Each row is a point. A path goes straight from each point to the next, and from the last back to the first. The post is the endless flat space through its rows: a point in 2 columns, a line in 3, a plane in 4, and so on, so that a path can go around it. How many times does the path go around the post? Going back the other way cancels.

Post, 2 rows:
[[  5  22 -25]
 [ -8 -18  22]]
Path:
[[-12  14 -11]
 [-10   3 -40]
 [ 15  -4 -23]
 [ 36  -3   8]
 [ -3  12  43]
 [ 12  45  -3]
 [ 34   5   0]
 [ 14  21  22]
 [-24  22  21]
 [-13  20   6]
 [-12  15  -9]
 [ -5 -11 -60]
 [  4 -28  16]
 [ 24  -2  19]
 [  2  12  47]
 [ 39  -2  29]
 [ 32 -47  37]
 [ 19  31 -25]
 [ -9  28  20]]
Times around: 2

Post:
[[-21  12  18  48 -35 -27]
 [ -2 -11   7  -5  13 -35]
 [-20  10 -26  20 -25 -19]
 [  5 -15 -17 -10  40  -3]
 [ 14  47  22 -26 -20  30]]
Path:
[[ 35 -19  30  21  20  12]
 [-13 -34   9  36 -10   4]
 [-27  11  13  -7   0  16]
 [-22  34 -42  -2  10   0]
 [  8  55 -25  33 -20 -11]
 [ 28  17  12  -9  -2  -5]
 [ 13 -27 -13  23  -2  13]
 [  3 -13  -4  60   0 -38]
 [  0  23 -26 -22   2 -17]
 [  8  24  -2  26  11 -48]
 [ 46  29   3  -8   1  -6]
 [  1 -11   2  -2   7 -11]
 [-20   0  20  -1 -25  21]
 [-31 -19 -11 -17  14   6]
 [-19  20  -8 -15  23 -40]
 [  4  36  -1  25   1 -38]
 [  8  30  -1  27  11   0]
 [-39  51 -26  46 -26   1]
 [ -9  32 -14 -35 -11   1]
 [-11  52  11   9 -40 -53]
 [ 19  -9  17  47   5 -46]]
Times around: 2

Post, 8 rows:
[[  0  -4  -9   1  18  21 -18  33  21]
 [-19 -22   2  -4 -18  34  -7  -2 -40]
 [ -1  -6  13  -9 -42 -14  -1   7   4]
 [ 26  16  16   7  19  20 -20 -31  12]
 [ 12   0  38  12  -7  35  31  -6  -3]
 [ -4   8  22 -30   2 -24 -22  10  -6]
 [  8  14  -1   4 -14 -21 -12 -32 -28]
 [  5   3  60   5 -16 -31  -7   9  18]]
Path (21 x 9):
[[ 19  -3  39  11  -2  14   4 -17 -36]
 [ 17 -21  42  -3 -11  -9 -18 -19  14]
 [  3  -3  -5   9   9  16 -13  -6  22]
 [  0  10  11  -5 -31   4  13 -25 -14]
 [  9  20  39 -22 -23   9  18   4  -3]
 [ 19  13  28   0 -12 -29 -12  -3 -12]
 [ 28   4  19  20   3 -14 -10   2  -5]
 [  3   2  32  25  -1 -16 -12  40  20]
 [  2  19  12  -9 -13  11 -19  -8   2]
 [ -9   8 -15  -6  -2  21   1   4  10]
 [-11  -9   4 -15   7  -4   5 -11   2]
 [ 23 -28  24  -9 -23  22  12  23  23]
 [  7 -19  34 -17 -34  19  -2   4 -17]
 [ 10  18  11  13  -8 -16 -14  22  26]
 [ -8   7  -4  15 -11 -10 -32   4  14]
 [-37 -25  18  11  -5  31 -39 -17  -5]
 [ -4 -14  -4   6 -27   1   9   2 -16]
 [ 15 -25   6 -22 -37  32 -10  -6  13]
 [ 16  17  16 -26   4   6  -2  24  10]
 [  4  20  -4  16 -17  -4 -14  -3  -2]
 [ 18  15  10  11 -33  -4  -1   4  -1]]
Times around: 1

Post (11 x 12):
[[ 57  -5 -17 -21 -16  29 -28 -36   6  -4 -35 -31]
 [-20 -16 -16 -18  -7  -9 -11  20 -17 -33   3 -32]
 [ -4 -12   1 -11 -27 -24  15  31 -29 -15 -23  -6]
 [  2   9 -22 -24  -3   0  24 -16  -6 -10  40  37]
 [ -6  14  13 -33 -15 -16 -10 -13  -7 -20 -39 -47]
 [ 28   2  18 -25 -15  45 -10  -7 -21  27 -29 -14]
 [-40  -9  -2 -20   8 -27   7   3  -5 -23 -13  27]
 [  0  11  -8 -25  47 -14   9 -13 -34  -3  29  51]
 [ -3  21 -17  16  25 -12  13 -21   4 -18  51  27]
 [ -5  17  -9 -11   1 -28 -13 -17  -4  -6  53  43]
 [ -1   0 -11 -29   1 -22   1  11   7   6 -18  -9]]
Path:
[[  5  -7  -3  -5 -14 -15  22 -14 -32 -36 -32 -11]
 [-10  -8  17  -6  38  -3  14   4 -29 -17  -9 -13]
 [ -5   0  -3  -1  27   0  10   0  -1 -18   2  11]
 [ 17  60   9 -56 -37 -45   2  -9   4  29  25   4]
 [ -4  -6 -49   3  32 -11   8  28 -37 -19  35  23]
 [ 13   2 -26 -13  14 -16  16  13 -24   6   7 -14]
 [-27 -38 -23 -29  12  12  18  24 -22  -6  14  11]
 [ 35 -18 -22  -7  25  12  14 -13  -8 -51  12 -23]
 [ -9   8 -14 -28 -28 -29   7  -6   3 -28  18  37]
 [  0  23 -11 -20  23 -13 -46   3  -2  -3  -5   8]
 [ -2  29  18 -28  13   2 -19   3 -28  30   7   1]
 [-30  29  32 -37  -2 -17  -1  -7  -8 -18 -43   2]
 [ 21  19 -32 -13  19  -1 -21   1  -5  -6  38  36]
 [ 16   8 -33 -21   7 -10  10   6  13 -31   0   2]
 [ -7  28   2  -5 -11  -8 -10  -9  -3  -3  27  21]
 [  5  -4 -37  -9 -15 -52   5 -15 -20 -38 -19   6]
 [  1  12  -1  11  17   6   5 -38   7   4  20  14]
 [ -6  22 -24  -9  -8 -24  32 -27  11  -9  -1  13]
 [-35  22 -11 -12   3   4  39 -13  -1  18 -13  26]]
Times around: 2
